Each row is a point. Each copy is the shape, with its points in the same order, turned, moved and blurred by noise. Some copies are also mirrored. Which?

Shape, 9 rows:
| -11 |   3 |  -2 |
| -16 | -42 | -11 |
|  -4 |  26 | -23 |
| -10 |   9 |  10 |
| -22 |  20 |   4 |
|  77 |  -4 | -27 |
|  62 |  -1 | -20 |
|   8 |  16 |   3 |
|  25 |  -1 | -14 |
Copy 1, 9 rows:
|   5 | -12 | -15 |
| -16 |  30 | -10 |
|  17 | -23 | -35 |
|  14 |  -9 |  -1 |
|   6 | -38 | -10 |
|  76 |  46 | -43 |
|  64 |  31 | -33 |
|  31 | -19 | -11 |
|  32 |  14 | -21 |
Copy 1 is: mirrored
Copy 2:
|  -8 |   3 |   7 |
|  -4 |  21 | -34 |
| -11 | -20 |  19 |
|  -9 |  16 |  17 |
| -24 |   8 |  24 |
|  69 | -39 |  -1 |
|  54 | -28 |   2 |
|   6 |   3 |  23 |
|  24 | -10 |   4 |
Copy 2 is: mirrored
Copy 3 (9 x 3):
| -16 |   0 |   0 |
| -20 | -48 | -12 |
| -16 |  25 | -20 |
| -11 |   1 |  17 |
| -21 |  15 |  15 |
|  58 |   2 | -46 |
|  48 |   2 | -34 |
|   4 |  15 |   5 |
|  14 |  -2 | -23 |
Copy 3 is: only turned
Copy 4:
|  -3 |  -1 |  -4 |
| -27 | -32 | -26 |
|   1 |  28 | -19 |
|  -1 |   2 |  10 |
|  -4 |  19 |  13 |
|  70 | -18 | -53 |
|  62 | -14 | -44 |
|  11 |  11 |   5 |
|  24 |  -3 | -25 |
Copy 4 is: only turned

Shape:
| -20 |   7 | -20 |  11 |
|  30 | -17 | -27 | -18 |
|  12 |   8 |  -9 |  21 |
| -38 | -16 |  55 |   3 |
|   5 |  27 |  33 | -31 |
|  18 |   0 | -55 |   9 |
| -11 |  19 |  50 |  16 |
Copy 1 (7 x 4):
| -29 | -15 | -14 |   5 |
|  26 | -39 | -20 |  -1 |
|  -9 | -10 | -17 |  27 |
| -28 |  -3 |  61 |  17 |
|  15 |  28 |  25 |  -2 |
|   0 | -34 | -54 |   5 |
| -16 |  26 |  34 |  32 |
Copy 1 is: only turned
Copy 2:
| -23 |  26 | -24 |   9 |
|  31 |   4 | -46 |  -8 |
|  10 |  30 | -19 |  27 |
| -21 | -21 |  39 |  34 |
|  19 |  14 |  32 | -10 |
|  11 |  34 | -63 |  -1 |
|   1 |  17 |  38 |  34 |
Copy 2 is: only turned

Shape (7 x 4):
|  23 |  18 |   4 | -22 |
|  12 | -26 | -31 | -12 |
|  11 |  39 | -11 |  -4 |
| -39 |  10 | -15 |   4 |
| -36 | -42 | -21 |  48 |
|  37 |  26 | -15 |  19 |
| -37 | -41 |   2 |  12 |
Copy 1, 7 rows:
|   2 | -11 |  10 |  18 |
|   3 | -21 | -29 | -24 |
| -12 |  15 |  -9 |  30 |
| -36 |  29 |  -3 | -28 |
|   3 |  35 | -39 | -73 |
|  14 |  14 | -24 |  30 |
|  -2 |  18 |  -5 | -66 |
Copy 1 is: mirrored
Copy 2, 7 rows:
|  25 |  15 |  19 |   9 |
|   0 | -40 |  25 | -11 |
|   4 |  30 |  29 |  15 |
| -33 |  19 |   2 | -15 |
| -68 | -36 | -26 |   2 |
|   2 |   1 |  35 |  44 |
| -29 | -22 | -35 | -11 |
Copy 2 is: mirrored
Copy 3:
|  25 |  -2 |  -5 | -46 |
|  16 | -19 | -37 |  -1 |
|  16 |  29 |  -7 | -39 |
| -24 |  17 |   3 |   2 |
|   1 |   2 |   0 |  63 |
|  49 |  31 | -15 | -22 |
| -10 | -25 |  12 |  34 |
Copy 3 is: only turned
Copy 4:
| -29 |  31 |  20 | -11 |
| -16 |  17 | -36 |  -9 |
|  -4 |  36 |  28 |  14 |
|  27 | -12 |  10 |  -4 |
|   5 | -50 | -37 |  25 |
| -25 |  35 |  14 |  36 |
|  -4 | -46 | -20 | -14 |
Copy 4 is: mirrored

Shape (11 x 6):
| -27 | -35 |   0 | -12 |  26 |  22 |
| -19 |  40 | -20 |   4 |  46 |  27 |
| -37 | -20 |   4 |   1 |  -5 |  27 |
|  34 | -41 |  33 |  40 |   9 | -12 |
|  24 | -16 | -18 |   7 | -11 | -24 |
|  12 |   0 |  32 |  23 |  58 |  60 |
|  44 |  21 |  10 | -32 | -15 |   2 |
| -14 |  19 |   8 |   9 |  -2 |   8 |
|  -2 |   1 | -50 |  -9 |  23 |  32 |
| -24 |  36 |  28 |   7 |  17 | -15 |
|   7 |  30 |  -7 |  27 | -11 |  19 |
Copy 1 (11 x 6):
| -13 | -12 |  11 |  57 |   8 | -33 |
|  -3 |  52 |  27 |  45 |  23 |  15 |
| -32 | -15 |  12 |  36 | -10 |  -9 |
|  12 | -49 | -15 |  -1 |  57 |  -8 |
|  20 |  -5 | -34 |   1 |   6 |  -9 |
|   8 | -19 |  54 |  54 |  58 |  22 |
|  51 |   1 |  23 | -18 | -12 |   0 |
| -13 |  11 |  17 |   5 |   7 |   9 |
|  18 |  27 |  -6 |  64 |  -6 |   9 |
| -21 |  27 |  32 | -13 |  29 |  -9 |
|   0 |  11 |   5 |   4 |  12 |  38 |
Copy 1 is: mirrored
Copy 2, 11 rows:
|  12 | -22 |  17 | -21 |  37 |  14 |
| -19 |  26 | -22 |   6 |  46 |  52 |
|  -3 |  -4 |  40 |  -9 |  18 |  19 |
|  20 | -38 |  -3 |  49 |  16 | -24 |
|  23 |   9 | -25 |   9 | -10 | -19 |
|   9 | -27 |   7 |  52 |  60 |  56 |
|  28 | -14 | -35 |   9 | -41 |  41 |
| -24 |   8 |   3 |  13 |   1 |  25 |
|  22 |  38 | -20 | -16 |  37 |  38 |
| -51 | -11 | -16 |   9 |   2 |  24 |
|  -5 |  28 |  -4 |  38 |  -3 |  26 |
Copy 2 is: mirrored

Shape (12 x 8):
|   1 | -32 |  -3 |   6 | -23 | -34 |   3 |  -5 |
| -18 | -23 |  -7 |  18 |  19 | -33 |  -6 |  34 |
| -17 |   7 | -28 | -42 |  13 |  26 | -28 |  22 |
|  43 | -23 |  -9 | -21 |  -6 |  -5 | -30 |  -4 |
|  25 |  18 | -30 |   7 |  20 |  24 |   1 | -10 |
|  -2 |  29 | -48 |   3 |  41 | -25 |  -7 |  36 |
| -19 |   8 |   7 | -38 |  21 |  18 | -11 |  10 |
|  48 |  32 |  10 |  18 |  13 | -29 |  25 | -30 |
|  13 |  -1 |  22 | -43 |  35 | -18 | -14 |  30 |
| -10 | -17 |   3 | -46 |  25 |  26 |  -2 |  45 |
|  18 |   3 |  31 | -31 | -16 |  36 | -25 |  21 |
|  25 |  30 |  22 | -42 | -22 |  40 |  27 |   1 |
Copy 1:
|  19 | -33 | -26 |   8 | -26 | -21 |  19 | -10 |
|  34 | -29 |   0 |  -9 |  -5 |  16 |  20 |   8 |
|   9 |  27 | -20 | -68 | -32 |  10 |  -7 |   7 |
|  47 | -13 | -41 | -22 | -35 | -31 | -24 | -19 |
|  20 |  28 | -31 | -14 |  14 | -21 | -30 | -16 |
|  54 |  31 |  -5 | -36 |  28 |   5 |  25 |   6 |
|   1 |  13 |   6 | -54 | -25 |  -7 | -23 |  -1 |
|  38 |   5 |   2 |  18 |  21 | -69 | -22 | -33 |
|  50 | -18 |  21 | -53 | -17 | -15 | -22 |   8 |
|  13 | -12 |   1 | -71 | -22 |  -1 | -23 |  39 |
|  19 |  11 |  -5 | -25 | -68 | -28 | -53 |  18 |
|  -9 |  25 |  -7 | -28 | -35 | -73 | -45 |  19 |
Copy 1 is: mirrored
Copy 2, 12 rows:
|  -3 | -33 |  -4 | -29 | -30 |  22 |  -5 |   9 |
|  -3 | -14 |  -8 | -19 |   8 |  31 |  -4 |  54 |
|  28 |   8 | -47 |   4 |  35 | -19 | -17 |   5 |
|  58 | -15 |  -8 | -21 | -16 |  10 | -12 | -13 |
|  36 |   7 | -32 |  19 |   7 |  31 |  30 | -16 |
|  26 |  33 | -52 | -10 |  15 |  33 |  21 |  48 |
|   9 |  10 | -15 |  -9 |  41 | -10 |  -4 |  -6 |
|  16 |  27 |   7 | -25 | -26 |  51 |  50 | -26 |
|  33 |  20 |   8 | -44 |  33 |  -7 |   1 |  19 |
|  26 |  -6 | -10 |  -8 |  48 | -39 |   6 |  17 |
|  30 |  10 |  15 |  12 |   9 | -32 | -12 | -20 |
|  15 |  19 |  -1 |   5 |  -1 | -41 |  33 | -44 |
Copy 2 is: mirrored

Shape:
|  44 |  -3 | -22 |  35 | -11 | -15 | -46 |  16 |   4 |
|  29 |  -5 | -16 | -11 | -20 |  19 | -28 | -26 |   9 |
| -15 |  10 | -18 | -20 | -20 | -13 |  30 | -12 |  12 |
|  13 |  30 |  40 |  42 |  20 | -40 |  21 | -21 |  30 |
| -18 | -37 |  -3 |  18 |  -3 |  22 |  26 | -24 |  16 |
| -10 |   5 |   8 |  18 | -11 |   9 |  22 | -41 |   2 |
|  46 |   6 | -18 |  22 |  50 | -35 |  -7 |  38 |  -4 |
|  -2 | -34 | -20 |  18 |  33 |  18 |  28 |  18 |  45 |
| -11 | -13 |  25 |   1 | -28 | -46 | -18 |  27 |  35 |
| -16 |  20 | -24 |  35 |  28 | -22 |  24 |  -8 |  40 |
|  20 | -28 |  -2 | -10 |  50 | -49 | -28 | -33 |  -5 |
|  20 |  32 |  19 |  36 |  28 |   8 | -44 |  29 |  -7 |
| -30 |  35 |  26 |  34 |  -7 |  28 |  14 |  22 | -31 |
Copy 1, 13 rows:
|  25 | -30 | -13 |  25 |   7 |  32 | -53 |  26 | -13 |
|   2 |  -8 |   7 |  21 |  -1 |  37 | -35 | -38 |  -4 |
| -25 |  10 | -32 |  -1 | -16 |  -8 |   7 | -28 | -13 |
|  18 |   5 |  -4 |  25 | -46 | -37 |  -3 |  34 |  40 |
| -22 | -39 |   4 |   6 | -13 |  16 |  27 | -28 |  26 |
| -20 | -17 |  16 |  29 | -33 |  -6 |  14 | -27 |  15 |
|  67 | -21 | -16 |  -7 |  16 | -14 | -19 |  40 |  -8 |
|  21 | -28 | -23 | -16 |   0 |  33 |  44 |   0 |  30 |
| -37 |   2 | -27 | -13 |  -1 |   1 | -38 |  30 |  30 |
|  12 |  -6 | -33 |  39 |  -9 | -10 |  39 |  16 |  13 |
|  40 | -25 |  -8 |  13 |  37 | -39 | -38 | -24 |  41 |
|  30 |   2 |  41 |  23 |  18 |  13 | -17 |  50 |  -8 |
| -32 |   3 |  45 |   5 | -18 |  -7 |  25 |  31 | -31 |
Copy 1 is: only turned
Copy 2 (13 x 9):
|   3 |  15 | -30 |  45 |   8 | -47 | -27 |   5 |   1 |
|   3 | -13 | -26 |   2 |  -1 |  -6 | -10 | -35 |  -4 |
|  -9 |   1 |   1 | -15 |  12 |  -4 |  44 | -34 |  29 |
|  -3 |  35 |  69 |  27 |   9 | -35 |  -9 | -34 |  20 |
| -44 |   8 |   9 |  16 | -19 |  27 |  11 | -38 |  16 |
|  -5 |   1 |  23 |  15 | -13 |  15 |  17 | -45 |  21 |
|  -8 |  55 |   8 |  22 |  10 | -53 |  11 |  35 | -21 |
| -65 |  53 |   0 |   2 |   4 |  12 |  10 |  -9 |  10 |
| -47 | -27 |  23 |  14 |  29 | -52 |  -7 |  -7 |  38 |
| -22 |  63 |  20 |  21 |  34 | -16 |  26 | -39 |  26 |
| -21 |   3 |  26 |  23 |  10 | -44 |  19 | -26 | -67 |
|  21 |  25 |  20 |  42 |  26 |  -6 | -32 |  31 |   2 |
|  16 |   4 |  32 |  38 |  11 |  35 |  17 |  18 |  55 |
Copy 2 is: mirrored
Copy 3 (13 x 9):
|  16 |  70 | -36 |  13 |   3 | -35 | -32 |   4 | -17 |
|  23 |  33 | -10 |  10 | -17 |  15 | -42 | -22 |  -8 |
|   3 |  -2 |  26 |  -8 | -36 | -10 | -14 |  -1 |  17 |
|   4 |  41 |  20 |  31 |  14 |  -9 |  59 |   9 |   6 |
|   6 | -18 | -29 |  32 | -38 |   5 |   4 |  -7 |  15 |
|  -8 |   1 |  10 |  38 | -29 |  13 |   6 |  -2 |   1 |
|   5 |  50 | -31 | -32 |  20 | -49 |  22 |  -5 | -29 |
|  14 |  -4 | -58 | -19 | -26 |  -7 |  26 |   5 |  22 |
|  32 |  18 |   2 |  15 |  28 | -36 | -16 |  10 |  50 |
| -22 |  38 |  -9 | -11 | -25 | -15 |  43 |  17 |  30 |
|  -1 |  35 | -14 |  -5 |  18 | -24 |  12 | -77 |   2 |
| -19 |  51 | -31 |   6 |  50 |  -1 | -12 |  20 | -30 |
| -42 | -16 |   0 |  30 |  11 |   3 | -12 |  50 | -21 |
Copy 3 is: only turned

Shape (15 x 11):
|  -6 |  11 |  25 |  -6 |   3 |   7 |   0 |   4 | -17 |   1 | -20 |
|  25 | -13 | -45 | -26 |  19 |  -8 | -61 |  -4 | -18 |  -5 | -14 |
|  -3 | -14 |  32 | -37 |  -2 | -31 |   9 |  22 |  19 |  22 | -19 |
| -30 |   6 |   9 | -12 |   1 | -35 |  18 |  14 |   1 |  47 | -10 |
| -18 |  16 | -28 | -46 |  20 | -10 | -75 |   2 | -25 | -24 |  20 |
|  -8 | -31 |  42 | -20 |   2 |  -9 | -11 |  22 |  10 |  19 |   4 |
| -57 | -33 | -54 |  63 | -36 |  29 |  -2 |   9 |  30 | -24 |   8 |
|  -8 | -12 |  15 | -30 |  18 |  -7 |  45 |   3 |   0 |   2 |  14 |
| -63 | -47 | -35 |  56 |  14 |  43 |  10 |  13 |  -1 |  -5 |  -5 |
|  -3 |  16 |  27 |   3 |  25 |  -7 |  15 |  13 |  24 |  12 |  -3 |
| -24 |  -8 |  34 | -12 |  27 |  -2 |  20 |  21 |  26 |  37 |  -4 |
|  25 |  -1 | -43 |  -7 |  19 |  -3 | -75 |  -3 | -31 |  -5 |  42 |
| -24 | -15 |  44 | -12 |   4 | -43 |   7 | -29 |  10 |  28 | -10 |
|   6 |  11 |  -7 | -18 |  -1 | -25 | -39 |  18 | -52 |   6 |  19 |
| -36 |   2 |  12 | -12 | -27 |  20 |  17 | -13 |   7 |  48 |   3 |
Copy 1 (15 x 11):
|  26 |   1 |  26 |   4 | -18 |  14 |   3 |  29 |  12 |  14 |  -5 |
|  32 | -40 | -19 |  26 | -19 | -21 |  35 |  -4 | -32 |  10 | -45 |
|   8 |  23 |   4 |  -7 | -20 |   2 |  10 |  16 |  54 | -11 | -38 |
| -15 |   7 |   9 | -14 |  -6 |  -9 | -18 |  47 |  31 | -10 | -34 |
|  33 | -48 |  17 |   0 | -11 |   0 |  40 |  -6 | -50 | -37 | -38 |
|  11 |   8 |  29 |  14 | -10 |   0 |   0 |  -8 |  49 | -11 | -31 |
| -37 |  40 |  10 |  70 |  39 | -36 |   4 |  14 | -45 |  -4 |  37 |
| -21 |  -8 |  14 | -15 |   6 |  23 |  23 |  16 |  44 |  13 |  -6 |
| -41 |  15 |  45 |  76 |  40 | -14 |   5 |  32 | -23 |  26 |   6 |
|  15 |   9 |   1 |   3 |  17 |  32 | -15 |  23 |  32 |   1 | -17 |
| -10 |  20 |  24 |   2 |  15 |  24 | -16 |  20 |  44 |   4 | -43 |
|  38 | -76 |  -7 |  21 |  10 | -28 |  14 | -23 | -40 | -11 | -22 |
| -21 |   0 |   6 |   7 | -46 |  22 | -24 |  21 |  43 | -21 | -21 |
|  39 | -54 |  19 |  -8 | -12 | -30 |  15 |  20 |  -1 | -18 | -15 |
| -27 |  24 |  32 | -21 | -13 | -10 | -32 |  11 |   5 |  16 |  -8 |
Copy 1 is: mirrored
Copy 2:
| -14 |  17 | -22 |  20 |   2 |  -8 | -18 |   7 | -17 |  19 |  -2 |
|  43 |  16 | -36 |  27 |   1 | -16 | -23 | -11 |  -5 | -63 | -27 |
|  24 |  36 |  15 |  -9 |   1 | -28 |  -7 |  30 | -42 |  25 |  -3 |
|  29 |   8 |  10 |   2 | -22 | -30 |   1 |  26 |  10 |  43 |  -1 |
|  31 |  17 | -70 |  -5 |  25 | -26 | -19 | -18 |  13 | -33 | -61 |
|  11 |  46 |   4 | -19 |   6 | -31 | -28 |   3 | -21 |  16 |  12 |
| -14 | -45 |  45 | -11 | -11 |  35 | -61 | -25 |  53 | -11 | -20 |
|   5 | -17 |  -7 | -20 | -11 | -37 |  -8 |  -1 | -42 |  23 |   8 |
|   2 | -36 |  28 |  10 | -14 |  17 | -61 | -61 |  34 |  20 |   4 |
|  -4 |   7 |   6 |  -3 |  11 | -15 |  23 |  -5 | -12 |  24 |  16 |
|  13 |  17 |  11 | -16 |   9 | -16 |   1 | -10 | -17 |  50 |  23 |
|  17 |  13 | -54 |   7 |  14 | -31 | -21 | -22 |  36 | -75 | -12 |
|  -4 |  47 |   8 | -15 | -39 | -30 |   8 |   9 | -18 |  39 | -16 |
|  14 |  14 | -45 |  18 |   7 | -53 | -26 |  20 |  18 | -24 | -23 |
|   5 |   4 | -21 | -25 | -30 |  11 | -28 |  24 |   6 |  40 |  16 |
Copy 2 is: only turned
Copy 3 (15 x 11):
|  17 |   4 |  -1 | -13 |  -6 |   7 |  10 |  -2 |  11 |  -5 | -20 |
|  82 |  -5 |   7 |  22 | -20 |   0 | -29 | -28 |  15 |  22 |  30 |
|  14 |   9 | -21 | -15 |  14 |  36 |  -6 |   1 |  54 | -22 |  11 |
|   5 |   4 | -12 | -23 |  16 |  55 | -30 |  15 |  22 | -17 |   3 |
|  84 |  -8 |  48 | -19 |   3 | -20 | -51 | -29 |  24 |  18 |  10 |
|   4 |   6 |   7 | -14 |   1 |  27 |   6 |   9 |  67 |   4 |   6 |
| -31 |  -6 |  62 |  79 | -30 |  37 | -46 | -22 |   0 | -12 | -23 |
| -12 | -20 |   5 | -28 |  11 |  18 |   7 | -10 |  19 | -36 |  33 |
| -21 | -37 |  60 |  54 | -28 |  64 |  -8 | -31 |  -2 |   2 | -22 |
|   2 | -21 |  -4 |  -1 |  31 |  15 |   7 |  20 |  18 | -16 |  -2 |
|  -6 |  -8 |   6 | -12 |  40 |  55 |   9 |  13 |  38 | -12 |   3 |
|  63 | -15 |  38 |  15 | -20 | -23 | -41 |  -4 |   6 |  51 |  39 |
|  20 |   6 |   2 | -27 |  -5 |  48 |  -2 |  45 |  32 | -35 |   8 |
|  40 | -11 |   3 | -30 | -22 |  -9 | -49 |  -6 |  20 |  35 |  13 |
| -17 |  44 |  24 | -15 |   4 |  44 |  -5 |   2 |  -2 | -10 |   6 |
Copy 3 is: mirrored
